Each wall is flat, endless, passes through zero and stands at right angles to its row. A trip goes straight from one point to another. List the walls that it crosses, first one first.
In the rows, zero is written as 128.

Walls:
(1): [131 112  98]
(2): [153 162 176]
(3): [160 109  86]
(4): [ 59 130  78]
(5): [142 216  71]
(6): [119 191 199]
(7): [127 192 171]
(8): [167  91 141]
(9): [104 179  74]
(10): [208 185  76]
(11): [190 120 182]
(12): [125 118 117]
Trips:
[ 89 123 163] to [ 53 150 155] -> 9
[145  81 110] to [177 104 152] -> 10, 2, 12, 1

Walls:
(1): [105 165 165  91  95 115  65 170 127 150 135 112]
(2): [147 100  99 123  98 131 167 141 133 119 103 111]
(3): [100 133 153 146 177 132 152 159 109  74 102 129]
(4): [153 125 123 106  96 126  80 160  63  72  96  77]
(5): [149 135  83 189 165 149 167 171 185  90 133  90]
(6): [119  43 115 198 131  45 138 133 156 110 105 125]
(7): [188 108 110  90  77 198 128 138 162 161  98  80]
(8): [ 94  74 153 120  67 148 142 173 125 106 130 179]
(9): [105 183 175 139 154  75 109  97  88  96 100 137]
(10): [147 155  24 184 142  98 173 140 200 105 121  79]
(11): [126 157 160 175  78 106 137 136 128 148 104 125]
(12): [141 117 132 116 130 219 101 145  99  51 116 153]
Trips:
[115 132 118 140 114 161 169  60 144 114 208 111] to [126 182 112 104 163 137 140  92 115  55 135  95] -> 12, 9, 3, 4
[148 126  68 106 144 135 170 122 109 142 144 151] to [140  75  47 131 154 125 128 180 123 111 111 118] -> 12, 6, 4, 3, 8
[ 95  81 185 128  71  91 101 170 115 188 125  96] to [ 67 125 174 100 126 145 198  93  78 114 170 156] -> 2, 7, 9, 4, 3, 6, 1, 12, 11
[106 181 106 195 107 138 179 165 149 145  89  92] to [135 243 103 159 119 190 156  44 130  95 188 106] -> 6, 9, 2, 12, 3, 7

Walls:
(1): [129 212 127 110 167 143 164  78 207 106 136 130 166 101 125 126 100 121
 139 124 113 131 165  66  95 164 130 120 128 218 107 139 134 108 180 165
 122 142 152  79  94 130 148  86 113 121 143 190]
(2): [130  90  89 185 139 210 126 137 190 159  93 104 105 120  73 122 139 173
 191 128  89  46 199 161 111  90 129 149 148 123 144 226 179 114 203 109
 150  90 124 119  99 128 162 141 145 132  32 113]
(3): [ 74 125 162 137 133 166 146 117 127  68 124 213 188  62 131 219 119  96
  99 147 139 151  99  34 104 138 149 170 149 111 122  90 129 121 137   7
  92 104 115 162  72 111 164 163 127  74 125 172]
(4): [ 57 103 157 133 190  58 102 148 112  98 160 137  93 151 115 118 125 115
 211  94 160  88 153 191 125  78  74 144 122 129 107 116  84  83  77 175
 132  86  95  83 190  90 131 178 114  79  75 151]
(5): [129 126 159  71 136  55 151 111  59 106 177 120 135 129 147 121 123 132
 122  66 149 109 123 115 169  98  77 178 129  82 127  96 109 115 155 108
 124 131  93 118 121 201  87 141 100 121 142 105]
(6): [143 142 137  99 120 156 137 140 104 118  95  98 137 152 111 132  71 148
 163 156 127 154 151 110 146  76 110 116 178 172 198 156 176 158 135  95
 165  77 154 134  79 170 108 128  93  85  99 103]
(7): [150 154 107  87 120 177 152 142 103 153 131 130  81 151  99  99  79 100
 150 162  88 156 154 151 119 124 145 203  68  20 161 141 118 173 138 124
 142 138 169 161 106 106 123 191  71 135 112 181]
(8): [ 96 133 121 120 126 106 155  69  87 202 122 179 127 102 165  70 115 188
 129 132  60  87 101  32  85 148 131 111 152 151 134 110  59 128 174 104
 176 106  71 108  97 123 170  72  79 185 137 136]
(9): [ 53 106 121 182 196 161  70 147  87 137 116 111 135 124  83  90 164  85
 177 207 119 128 145  68  85 142 169 128 205  31 130 114 127 118  98  78
 101 132 230 144 142  47 102 216  73 121 155 136]
Trips:
[105 107 213  99 149 185 210  65 113 119 211 156  67 163 161  79 177 193
 129  82  85 138 176 142  87 147 177 137 128 135  77 142 196 147 141 117
 123 140 130 119  81  87 157 103  81 156  90  81] to [156 140 189 129  94 139  90 137 175 114  87  93  83 125  27 104 131 164
  32  47 128  85 131  72 150 127 146 152 178 116 115 142 159 101 149 191
 169 127  77 128 125 145 216 152 105 148 126 176] -> 7, 5
[ 40 195 143 121  37  72  73 177 128 164 149  72 142  99 121 153 121  92
 136 105  89 134 148 174  77  62  88  89  99 107 129 139 128 142 125 114
 148 184 149 138 164 175 140  94 129 163 190 103] to [123 116  88 140 179 132 113 117 124  93 125 119 123 104 160  43 136  69
 193 144 153  66 129 113  51 144  76  98 112 119 141 116  99 113 155 119
 110  82 113 129 122 143 112  88 135 115 148  97] -> 8, 9, 1, 2

Walls:
(1): [172 138 156 152  84 141 146 152 164 127 153 144 113  81 172 162 143 106
 159  61 106  95 113 152 120 195 156 149 197 104 100 146 111 125  66 151
 140 127 160 103 122  90  46 155 110 119 140 135]
(2): [117 131  86 152 115 136 185 142 158 129 114 165 125 129  99 163 140 114
 101 103  91 144 154 107 125 157 143 145 117 162 117 138 108 197 147 102
  87 140  88 111 140 135  74 149  78 132 115 116]
(3): [108  42 179 154 133 135  69 159 109 133 119  97 196 129  98 148 116 113
 146 158 128 111 129 181 167 114 112 143 161 133 168 122 104 110 159 157
 135 106 213  96 160  60 166 112 150 145 153 158]
(4): [165 103 110 175 136 101 135 102 135 160  76 129 119 113 121 127  44 153
  80 148  86 137  93  92 180 137 176  97 149  98 129 103  88 158 123  82
 207 130  88 115 167  95 139 104 125 114 115  58]
(5): [114 127  66  82 184 151 131  96  52 136 130 109 131 131  90 134 178 173
 164 154 179 173 146 136 121 181 187 101 111 139 144 161 138 124  91 204
 146  79  86 234 134  98 115  95  56 204 184  90]
(6): [108 117  39 124  69 119 148 112 132 180 110 112 138  78 126 191  67 137
 175 108 139 182 241 121 112  81 161 156 169 192 135 155 163 136 174 123
  97 128 128 171 115 127 125 123 123 148 149  68]
(7): [104  97 104 121 187 124 171  68  84  56 134  96 124 115  92 146 122 119
 120 123 108 121 136 152 185 100 164 145 121 175  88 108  91  78  92  82
 145 110  67  99 167 172  65 152 103 166 133 117]
(8): [199  94 101  90 124 163 119 103 111 114 186  61 177 141  65  58 154 120
 110 140 116 104 126 107 133 118 139 148  84 152 119 149 150 119 129 159
 131 142 129 163 137 205  55  66 124 143 114  66]
(9): [123 135 108 112 115  54  88  84 135 166 115  42 160 118 134 110 112  92
 117 118  43 123 164 158 207 150  67  84 105 188 141 131  43 117 125 143
 152 210  95 158 144 107 149 120 174 104 120  91]
(10): [110  95 157 109 106 131 105  83 118 201  71 134  64 133  84 156 129 161
  84 149  59 159  68 154  96 119  98 150 127 135 118 161  98 125  92 118
 133 151  88 164 125 148 153  86 127 120 129  97]
(11): [137 100 137 140 153 122 115 122 137 121  72 113 107  84 138 156  81 119
 182  53 119 150 108 159 112 130 111 152 167 120 144 207 167 169 109 119
 126 143  82  77 148 123  85  92  69  84  84  81]
Trips:
[111  96 184 188 172  80  92  64 146  66 170 124 188 169 166 139 157 110
 138 104 192 101 171  69  68 135 115 164 119 123 116 138 134 104 119  43
 104 125 128 156 174 122 167 140  99  67 137 132] to [196 151 137 180  88  80 178 123 163 143 131  60 112 103 156 139 133 150
 104 122  97 121 132 190 148 118 167 113 120 159 137 132 106 127 162 105
 208 167 164  82 124 105 130 174 115 151 127 149] -> 1, 9, 4, 11, 2, 6
[ 90 154 100 121 101 119 164 124 166 162 167 139 107 145  71 195 114 182
  97  93 123 124 170 150 167  61 149 157 125  72 131 156 136 152 120 100
 188  99 140 109 133  70  77 138 131 148 106  98] to [114 120 140  85 110 137 110 122 112 123 106 151 113  79 177 105  68 143
 121 152 122  47  93 115 129 203  74 151  65 207 178  94  83 172 149 167
 165  83 147 147 193 106 112 120 105  67 104 116] -> 3, 9, 7, 6, 8
[115 143 108 129 153 129  82 157 150 114 138  88 125  87 191 144 201 196
  92  93 105 174 141 158 113 147 180 170 134 148 139 107 130 156 157 144
 188 153 147 106 116 128  98 105  77 170 159 153] to [ 72 140  87  59 128 143 143 155 207  97  65  84 159 133  81 136 117 133
 180 131 150 150 119 179  99 113 159 126 178 168 198 124 128 135 114 156
 131 138  50 138  73 149 150 172 133  86 195  93] -> 3, 9, 10, 1
[ 96 184 119 132 119 129 102 129  72 129 127  53 115 104 161 117 135 151
 147 162  61 101 166 171 133  87 157 162 108 145  84 146 151 113  99 132
 103 141 115  94  56 124 157 146 107  94 108  80] to [107 133 123 147 165 151 168 134 143 104 138  99 184  80  86 162  51 115
 121  38 157 105  54 213 100 177 133 205 244 144 117 160  60 141 134  96
 136 105 109 133 134 121 162 125 106 145 226 100] -> 1, 8, 5, 3, 4, 2, 9

Walls:
(1): [101 100  70 129  99 153 146 143 104 172 126 158 117 177 121 128 115  92
 109 110 169 147 166 120 125 158 120 147 101 121 186  97 122 124 112 104
 141 154 127 103 116 120 124 123  77 138 124 109]
(2): [144 122  89 132 161 120 129 143 143 134 156 136 140 157 145 108  81  77
  41 190 140 142 118  89 141 149 154 176 134 122 153 135 153 109 115 123
 110 143 199  96 160 164  95 161 133 121 120  98]
(3): [154 150  97 115 142 154 101 142 132 115 151 128 113 128  65 127 141 116
  94  94 164 118  81  76 125  87 114  84  89 129 133 119 105  97 114 144
 129 124 111 130 124 157 154 139 135  98 167 135]
(4): [120 110 115 138 122 123 155  98 117  99 114 131 160 119  96 150 133  93
  77 135 129 167 131 117 130 133 152 107 114  95 148 128 162 108 148  93
 129 122 115 137 142 132 121 126 128 151 157 120]
(5): [140 221 100 106 181 132 121 127 126 137 158  79 111 134 106 154 166 156
 146 103  53 171 129 104 108 117 128 129 136 132 103  88 150  94 100  45
 118 106 147 114 124 160 134 118 131 143 121  97]
(6): [ 99 114 144 146 104 150 149 109 147 111 115 114 146 155 132 140 108 130
 101 135 111 127 174 147 157 134  81 117 159 104 137 139 174 169 103 138
 114 142 125 141 124 135 123 122 119 149  87 114]
(7): [170 166 147 107 145 190 134 136 159  67  89 131  98 100 139 125 118 118
 101 111 123 127 150 151  94 102 130 102 123 117 110 129  95 151  99  67
 114 111 109 150 109 123 129 108 137  74  99 159]
(8): [102 114 122 121 104 162 135 153 172  96 108 123 111 135 140 141  96 120
 116 107 142  83 145 195 189 123 113 142 163 100 115  95 144 140  95 131
 112 105 136 192 126 104 133 121 147 138  63 114]
(9): [130 136 118 121 140 125 100 150 136 111  97 184 192 171 118 127 125 168
 125 163  85 104 142 107 160 127  88 130 151  95 124 129 110 101 135 110
 128 160 133 163 136 166 155 104 105 160 140 123]
(10): [111  86 119  95 147 165  92 115 130 106 150  98 121 114 106  94 139 119
 124 110 138 111 132 104 142 107  80 136 111  76 121 128 159 130 137 114
  71 164 122 120 101 133 125 150  94 105 133 120]
(11): [119 135 138 174 127  87 139 132 146 139 143 113 170 121 126 110 141 125
 160 154 176  78 131 108 143 119 170 174 119  96 110 121 134  83 115 140
 148 102 112 118 155 171 144  89 187 163 139 156]
(12): [141 121 151 150 159 169 208 108 138 181 103 145 120 145 103 121 120 114
 142 131 134 111  77 148 166 142 196 127  96 126 147 119 162 140 147 100
  88 115 137 154 176  63 141 161  90 134 157  84]
Trips:
[150 169 108 115 117 107 151 103 152 179  95 148  53 120 117  77  60 151
 120 100 110 139 135 181 115 164 134 151 133 163 133 127 133 103 138 130
 139 131 121 109 149 143  93 142 164 114 104 123] to [160 100 103 177 104 122 163 192 100 171  96 136 157 151  98 141 156 119
 206 105 122 146 134 110  95 118 130 142  92 139 117 153 164 114 112 151
 104 137 148 136 138 142  99 125 114  77 145 153] -> 8, 7, 11, 2, 5, 3
[139 108 105 105 132  75 136 118 134 186  90 106 118 145  93 137 127  78
 184 121 173 164 146 183  99 100 152 136 110 122 138 132 120 157 137 162
 163 177  95  94  96 116 104  80 100 100 118 121] to [144 131 118 136 120 105  96  91  82 115 147 140 123 122 102 161 119 134
 163 146 134 195  76 186 187 109 129 140  99 148  93 160 144 125 151 123
 150 140 129 102 107  95 101 131  63  82 123 118] -> 12, 10, 4, 1
[138 170 139 173 145 169 147 129 100 164 114 110 100 129 107 124 106 111
 135 114 152 145 150 113 130 147 130 177 122 133 118 127 132 143 151 135
 120 146 129 131 193 102 151  84  90 135 119 141] to [109 139 107 105 155 105  90 149 139 119 143 177 101 178 131 139 154 106
 148 142 140 160 127 134 173 150  76 116 141 125 108  90 105 161 118 151
 112 125 116 112 113  94 187 174 125 128 125 143] -> 11, 2, 8, 9, 10, 3, 5, 12
[123 146 137 182 159 171 136 113 152 190 124 149 138 156 126 115  87 103
 130 116 165 141  75 126 105  79 137 160 111 130 112 188 134  78 132 136
  76 125 175 181 133 123 122 132 139 128 117 181] to [116 130 126 144  97 117  79 109  94  81 150 113 126 120 179 137 122 152
 126 139 181 161 150  80 135 117 123 124 122 118 130 122 191 154 173 150
  80 160 108 149 159 114  79 113 117 139 122 153] -> 10, 7, 8, 4, 6, 3, 12, 11
